Every row gives one point. A path goes straight from each point to the next, and from the last back to the first. The post is the endless flat space through its rows: a point in 2 columns, a line in 3, a plane in 4, and so on, so that a path can go around it. Count how often the path circles the post. Going back the other way cancels.
(in the rows, 128 means zero)

Post (2 x 3):
[[139 178 146]
 [106 121  87]]
Path (15 x 3):
[[ 61 124 150]
 [ 85 104  91]
 [ 96 153 124]
 [126 180  97]
 [103 146 100]
 [ 99 150 130]
 [ 81  85 121]
 [146 117 152]
 [ 92 110 104]
 [ 71 162 107]
 [118 169  58]
 [150 141  71]
 [154 158 112]
 [122 135  75]
 [ 71 125  66]]
Times around: 0

Post (10 x 11):
[[197  95 152  83 130 147 130 128 113 166  81]
 [127  92  93 103 124 146 135 125 140 221 104]
 [156 111 132  63 107 136 122 155 160 150 128]
 [157 114 138 118 102 128 132 143 182 181  74]
 [ 63  90 129 153 117 140 117  50 139  73 148]
 [ 54 120 147 189 104  88 132 102  84 115 169]
 [170 147 107  67  95 128  70 127 155 170  68]
 [ 80 131 111 139 151 117 147 119 110  72 116]
 [ 89 114 184 109 165 103 112 128 132 145 106]
 [ 55  81 165 132 113 130 118 156  98 120  89]]
Path (22 x 11):
[[143  69 155 140 156 147 110 132 149 121  84]
 [130 124  82 109 111 179  58 118  43 118 139]
 [120 166 149  44 136 147 109 135 131  93  99]
 [157 149 158 123  37  85 100  97 139 209 151]
 [129  96 133 117  87 120 146 128  89 127  85]
 [ 84  75 140 103 116 121  79 112 148 114  81]
 [ 99 117 117 136 168 113 148 136 174 143 108]
 [100 128  94 138 202 154 122 131  96  84 100]
 [ 90  95  45 144  89 149 108 168 100  87  71]
 [122  91 135 127 148 194 112 115  76  63 128]
 [105 185 125  76 146 142  99 131 118  98  93]
 [ 70  97 173 115 114 129 172 119 122 114  89]
 [141 100 127  71 152 118 152 127  98 148 128]
 [132  73 122  92 187 138 142 112 130 181  81]
 [117 141  93 151  63  97  67 181 142 126 124]
 [ 52 135 114 101 146 111  90 170 158 184 122]
 [ 96 164 124 110  89 118  74 146 151 139  75]
 [ 74 146 155  88 118 117 147  92 129 107 135]
 [ 94  44 123  95  37 156 111  64 176 173 123]
 [ 84 105  97 104 137 125 125 139 108 101 106]
 [110  97 116 137 116 117 113 147 102 102 134]
 [153  75  88  99 141 167 141 108 150  80  52]]
Times around: 3

Post (17 x 18):
[[119 111 105 142  71 150  94 114 150 107 163 130 147 144 169  98 128 158]
 [152 142 115 134 158 141 117 143 112 133 120 136 170 126  90 145 111 162]
 [138 122 141 123 102 127 129 116 148 102 132 130  91 109 154 125 133 149]
 [151 154 122 119 104 162 157 166  96 138 181  92 132   7 128  92 109 154]
 [127  80  96 114  98 140 115 142 106 163  88 122 127 120 128 143 122 156]
 [156 111 132 156 135 162 135 156 134 149 130  83 138 103 151 105 108 128]
 [122 156  86 149 143 157 129 109 141 143 125 144  88 104 178 132 141 108]
 [136  79 148 112  87 111 157 121 123 149 200 131 117 120 162 113 148 126]
 [166 131  72 131  82 143 120 109  97 116  71 113 133 131 100 174 129 117]
 [128 113 135 173 131 137 117 137  85 119  98 135 109 107 100 158 115 106]
 [166 143 126 124 102 147 119 148 118 152 119 149 126  93 128 125  68 138]
 [131 121 126 135 121 100 121 127  90 158 103 105 105 139  76 120  85 122]
 [120 136 154 162 161 181 196 103 143 148  98 126 245 152  80  23 112 169]
 [166  99 124 124 106 108 113 170 131 161 118 137 110 101 113  82 144 127]
 [136 102 127 106 128 128 103 121 119 126 112 122 129 106 109 133 109  90]
 [140 103  93 118 111  95 145 178 135 132 116 132 130  96 142 109 103 131]
 [124 100 153  79  96 138 165 212  93 154 176 103  96 130 164  56 162 142]]
Path (27 x 18):
[[159  90 127 129 112 104 116 138 141 128 100 137 108  99 153 148 110 141]
 [107 124 128 182 117 160 138  95  88 184  68  64 147 122 103 132  88 181]
 [152 125 129 128 123 136 153 162 156 168 124 107 145  70 148 120 104 106]
 [144 122 130 167 131 129 111 174 123  80 120 129 106  73  98 135 159 149]
 [158 100 119 171 148 145 176 122 102 130 155 115 150 145 110 138 127 105]
 [166 130 149 155  96 156 164 162 123 128 177 130 106 125 168  73 127 117]
 [133 134 126 164 150 133 146  66 121 107 128 120 148 123  99 103  91 125]
 [134 137 127 133 134 113  96 129  72 173 126 139  92  83 119 134 135 139]
 [130 120 153  89 145 174 114 130 123 125 136 126 157 131 164 145 161  89]
 [155 144 125 106 117 141  99 127 135 143 125 143 138  92 115 142  86 123]
 [180  82 131 134 110 143 124 157 170 141 130 123 136 106 139  93 157 139]
 [177 137 113 111 144 160 178 129 119 170 126 139  82 117 139 126 134 119]
 [153 131  91 166  92 127 143  95  98 116 119 168 116 135 131 134 104 132]
 [136 147  94 146 161 139 157 138  98 157  71 108 125 112 118 125 128 142]
 [200 100 140 127  90 147 137 189 117 129 152 107 144 100 193  81 113 125]
 [139 100 122  57 120 152 125 138  97 154 126 154 119 135 126 138 137 159]
 [143 153 114 152 113 132 157 120 156 114 111 158 119 117 108  62 141 108]
 [156 128 110 161 121  97 105 177 151 146 115 155  83  65  81  92 134 102]
 [127 155 109 150 116 172 100 126 130 132  99 116  99 110 108 118 108 151]
 [141 134 119 160 116 157 104 111 153  91 143 150 141 116 116  90 132 152]
 [153  93 120 167 120 107 149 154 116 120 150 132 110 136 159  77 128 171]
 [153 159 124 117 172 143 140  92 134 165  96 138 134  74 144  83 153  85]
 [163 135 185 160 113 141  78 142 135 135 134 145 130  87 125 112 146 107]
 [117 109  92 143  97 164 138 125 133 164 142 128 136  90 168 113 143 120]
 [140 112 145 146 140 119 151 157 100 123 150 140 121  57  75 193  88 138]
 [145 113  81 138 140 125 167 158  96 144 101 100 133 113  84  84 115 105]
 [158  74  79 169 130 114 125 160 115 102  82 158 111  99 140  99 152 100]]
Times around: 3

Post (17 x 18):
[[110 126 130 153 136 122 149 126 110 133 129 128  88  98  69  93 153 128]
 [140 124 152 136 138 138 105 111 197  99 177 125 132 152 170 138 137 125]
 [110 102 162 119  49 125  66  74 149 128  30 117 155 133 135 112 150 178]
 [136 153 116 113 175 116  96 143 136 131 135 138 139 106 149  87 168 166]
 [ 76 111  66 128 123 142 113 171 235 180 132 107 116 138 107 117 126 203]
 [178  75 120 127  94  94 101 165 169 150 107 139 118 120 113 104 118 121]
 [ 78 119 102 191 146 135 180 130 100 133 142 130 118 154 147  56 163 122]
 [166 143 126 123 102 103 143 132 115 117 103 163  82 105 109 111 151 184]
 [175 147  62 168 149 150 145 112 115 106 194 174 103  82 152 142 139 112]
 [125  95 142 153 176  76 145 146 119 115 119 183 146 172  63  60 167 110]
 [190 101 135 137 222 140 147  91 119 139 122 180  81 102 138  90 158 130]
 [123 148  72  99 102 103 154 112 166 102 163 128 138  96 109 116 117 106]
 [120 116 126 122 123 147 106 121 153  80  85 155 150 194  82  46 144  77]
 [130 114 124  84 125 156  60  96 146 122 136 112 128 137 162 161  99 162]
 [133 103 129  91  98 136 141 130 152 140 208 144 126  72 117 120 147 121]
 [131  70  88 131 153  87 103 100 183 115 156 128  61 131 126 103 179 202]
 [184 156  96  86 158 157 110  88  96 141 134 120 142 130 119 112 160 136]]
Path (29 x 18):
[[116  26 147  99 140 113 103 117 115  76 143  99  83 169 106 128 117  93]
 [153 104  38 135  40 130 147 138 133  95 159 146  89  96 113  59 170 136]
 [105 129 139  41 130 114  88 130 177 140 195  76 153 135 101  55 143 161]
 [137  79 128 180 140 124 135 106 124 130 163 133  66 113 133 108 142 177]
 [169 149  44 172 124 185 162 134  56 138 176 148 138 158 117  63 140 121]
 [136 119 118 116 180 126 111 135 152  43 171 131 169 178 146  97 126  79]
 [ 90 116  97  46 146 171 108 148 193 138 143 124 171 133  86  96 166 135]
 [158 125  40  90 138 137  73 102 143 152 173 129 134 122 159 154 150 161]
 [137 104 135 112 121 111 114 106 128 170 129 152 103 161 105  72 156 174]
 [149 160 119 116  59 166 132  93 124 106 159 154  84  81 160 145 132 134]
 [168 169  75 100 134 108 136 100 136 151  89 101  94 105 175 156 157 194]
 [128 143 127 157 104  94 102  86 142  93  81 152  70  68 134 160 130 170]
 [149 122  86 118  94 103 152 124 131 127 235 174  94  81 147  67 164 139]
 [165 111 116 116 113  93  58 143 144 158 162  67  88  39 157 156  85 155]
 [137 198 110 101  98 207 123 123 204  69 107 104 125 115 159  63 142 170]
 [180  86 158 150 111  83  79 124  94 109 120  93 130 169 124 120 167 112]
 [ 92  94 137  95 157 114  68 144 185 132 140 133 138 181 125 120 135 139]
 [105 117  94 129 115 137 157 156 169 154  86 140 141 159 133  81 163 138]
 [121  91  95  98 127 111 124 148 176  95 103 127 120 160 107 107 115 157]
 [ 88  91 104 168 124 124 152 147 139 182 117  93 107  64 128  72 129 133]
 [178 119  66  99 121 125 121 136 172 184 140 145 146  86 192 100 139 191]
 [210  50  45 126  85 120 130 154  68 127 115 138 175 172 106  38 166  87]
 [ 83 123 135 123 136 147 105 105 163 103 182  88 115 147  81 130 125 180]
 [152  87 118 123 118 177  60 146 204 117 159 162 119 127 152 107 106 126]
 [194 165 142  75 188 126  42  98 166 118  98 143 120 113  79  61 160 137]
 [151 138  79 167 118 158  98 132 125 108 175 102 100 140  67 111 108 119]
 [158 109 122 149 131  84 128 157  94  88 124 163 146 194 106  97 134 120]
 [148 131 121 163  96  73 122 110 147  74 117 120 100 101 163 131 137 129]
 [158  81 147 161 116 102 153 122 194 120  76 195 127 139 139  79 167 108]]
Times around: 1

Post (17 x 18):
[[188  79 146  77 110 189 131 196  65  71 139 154 112 156 102 176  96 156]
 [108  73 149 163 139 132 172 165 196  82 126 111 123 148  97 125 157  81]
 [ 88 102 161 144 113 116 170 103 122 148 118  91 103 118  89  85 162 145]
 [125 163 145 167 127  94 144  97  83 162 167 143 115  92 149 103 142  59]
 [103 145 160 188 158 106 119 120 153 117 147 109 104 137 153 102 145 129]
 [100 114 118  57 148 145 117 167 142 137 142 149 115 127 100  98 104 106]
 [123 130  77 126  68  73 104  78 188  81 141 113 162 117 120 150 131 122]
 [ 93 162  96  83 142 117 164 143 124  62 151 175 129 158  98 137  67  87]
 [ 91  50  87  70 158 149 170 142 163 120 129 130 156 198 150 150 118  61]
 [160 123 140 148 153  60 109 136 130 143 140 152 155  90 115 119 143 195]
 [109  94 133 208 150 152 130 115 176  98 141  92 104  58  66 167 105  96]
 [120 147  83  94  98 109  89 108 130 151  73 161 135 133 104 114 105 143]
 [179  99 104 145 176  97  84 158 108 106 142  91 135 149 118  96 157 136]
 [165 137  78  67 119 188 149 167 106  80 132 139 138 139 131 100  86 114]
 [126 154 124 120 151 154 141 136 135 136 132 132 114 217  47 111  99 129]
 [144 149  94 117  89  84 131 131 119 179 119  93 116 140 125 158 140 142]
 [115 143  40 140  87 194 115 162  98 156 140 102 158 103 141 134 186 133]]
Path (22 x 18):
[[117  99 118 114 110 153 121 165 111  97 158 151 138 136 136  94 129 140]
 [133 113  84 126 179 148  94 163 131 154 176 159 113 144 175 178  89 144]
 [181  30 152  65 157 113 170 138 111 127 134 106  92 141  92 172 129 109]
 [114 128  98  82 160 122 133  92 166  93 112 154 154 146  80 110 103 118]
 [129 114 160 117  75 103  95 111 137 183 119 120 126 158  88 138 153 156]
 [ 85 127 147 148  84  82  97 109 115 117 147 139 159 119 146 101 127 172]
 [ 62 128 127 173 134  96 112  97 138  60 151 135 112  89 177 122 116  94]
 [175  64  98 119 200 217 132 154 106 115 135 170  97 132 129 108  92  64]
 [113  56 164 184 186 111 172 104 129 146 129  61 104 179 125 141 207 154]
 [161 161 140  98 135 123 125 137   7 179 118  83  89 123  96 118 168 170]
 [188 111 140 105 110 141 127 165 113 100 120 103 133 105  74 130 116  74]
 [139 140 156 139  80 105 142 164 107  96 127  86 106 150 164  89 137 157]
 [108 104 144 108  99 132 143 123  98 117 162 125 113 113  94 131  89 226]
 [134 122  82 114  68 153 122 129 196 124 120 126 104 123  90 137 108 131]
 [126 141  69  71 153 145 208 164 115  94 162 126 118 116 121 156  89  93]
 [ 50 135 148 117 170 194 156 174 124  58 182 184 149  83 199 122 146 131]
 [155 168 118 104 106 148 121 158 184 141 132 161 187 110 154 140  84 103]
 [ 93  65 138  94 155 132 141 152 115 126 139 134 116 153 128 182  83 131]
 [121 112  90 112 170 167  91 122 145  67 132 171 168 170 165  88  67 101]
 [130 129 150 135 140 129 133 149 139 121  98 100 145 161  95  61 102 139]
 [134 106 129 108 117 183 143 144 116 117 138  62 106 144 101 165  95  95]
 [103 162  94 120 122 112 100 152 152 105 168 135 174 113 134  86 100 112]]
Times around: 3

Post (17 x 18):
[[190 114  76 101  57 106 108 185 112 105 142 187 109  91  99 105 101 159]
 [ 84 160 116 111 115  83 111 100 177 171 105 154 152  69 156  98  92 111]
 [103 129 127 104 156 102  96  71 147 155 118 134 135  70 125 129 168 133]
 [155 151 112 136 179 115 107 158 114 127 115 137  73 123 125 119  86  80]
 [137 108 160 121 104 130  76 167 159 113 131 192  81 110  67 122 143  96]
 [121 122 146 111 154  95 128  86 127  94 149 146 162 138 155 112 133  84]
 [170 126  80 156  94 125 109 125 145 131 134 191 106 149 102  70 108 166]
 [ 97 125 148 135 127 146 109 119  90 137 105  86 122 160 121 132 171 112]
 [127  82 154 138 163 131 111 131 104  95 190 170 203 151 138  73 103 169]
 [112 117 114 133 132 130 132 145 134 111 145 121 178 120 151 165 152 133]
 [118 100  76 110 111 114  98 115 128 100 155 163 123 118  93 101  75  79]
 [117 163 104 161 142 120  94  83 149 101 107 100 161  85 146 118 151  99]
 [124 155  98 174 107 131 111 115 141  91 124 152  79 114 164 105  79 156]
 [123 107 106 180 124 133 124 157  93 135 162 133 148 133 186 100 138  85]
 [158  97 194 151 134 100 114  75  84 133 120 139 188 164 130 160  96  97]
 [122 132 121  91 118 124 103 119 121 178 129 119 161 157 215 124  81 150]
 [182 115 161 113 129 194 158  85 105 192 101  52 138 178 175 130 144 164]]
Path (30 x 18):
[[147 161 126 188 209 135 110 118 183 153 110 107  77 183 168  84 144  72]
 [152  92 116 132 189 121 134  53 147 177 106 142 117 107  99  92 122 118]
 [140  91  72  70 109  44 101  81  85 142 127 207 143  94  43 129  72 124]
 [131 143 104 158  68 164 107 148  48 127 118  97  71 111 163 128 149 114]
 [116 137  92 163  88 116 105 132 117 134 150 138 172 155 153 122  69 106]
 [143  83 118 129 166 119  73  86 186 181 156 131 141 107 109 113 124 131]
 [129  91 156 148 136 150  69 151 108 110 132 115 141 126  95  83 158  91]
 [ 84  96 116  95 150 109  73  64 132 159 135 166 157  87 177 119 101 172]
 [ 75 116 125 119 113 125  83 100 118 184 111 176 161 107 141 154  90 173]
 [ 69 116 162  72 192 127 103 131 108 123 160 134 143 193 137 150  75 113]
 [174 111 130 108 148  75  79  80  61 146 152 127 142 129 173 116 102  41]
 [109  76 147 207 173 176  27 194 171 106 186 134 128 174 143  66  97  23]
 [119 129 117 102 135 105 134 113 138 129 111 118 172 114 174 154 158 201]
 [156  98 123 124 110 116 145 149  91  80 145 174 113 150 141 154  86 110]
 [113 127 152 203 132 139 117 154 147 125 145 207 149 142  75 158 124  93]
 [126 143 161  95 120 133  93 144 103 150 129 136 119 164  89 168  84 135]
 [133 170 114 108  98  71 128 145 110 147 106 101 149  29 149 116 223 171]
 [152 102  94 130 161  78  72 132  77 101 137 120 127  77 108 103  78  58]
 [158 160 126 142 168  81  79  93 159 212 115 126 161 116 113  92  84 109]
 [149 204  85 112  91 119 120 134 154 115  93  88 181  92  98 120 165 153]
 [182 140 102  81 197 130 139  56 123 148 134 126 192 181 128 118 140 135]
 [188 145  86 133 151  90  98 139  87  91 110 148 161 118 131 127  58  59]
 [135 162 134  97 149 110 122 104  82 162 134 111 185  89 168 128 109 169]
 [145 164 173 145 136 158 129 173 137 157 159 129 123 134 191  78  66 102]
 [145 112 103 174 138 140 123 103 151 163 140  88 119 102 158 133 169 132]
 [137  71  84  67  95  65  77 108  93 132 119 101 200 129 162 143 110 131]
 [133 110  85 167 106 170 123 175 101 152 113 138 167 118 177  94 126 156]
 [189 100 141 172 119 143 100 182  70 109 177 187 161 131 134  46 108  53]
 [139 166 119 134 139 126 110  72 168 158 150 181 137  98 101 111  85 192]
 [181 155 157 136  87 123 132  69 172 152 123 157 106 179 204 103  71 143]]
Times around: 4
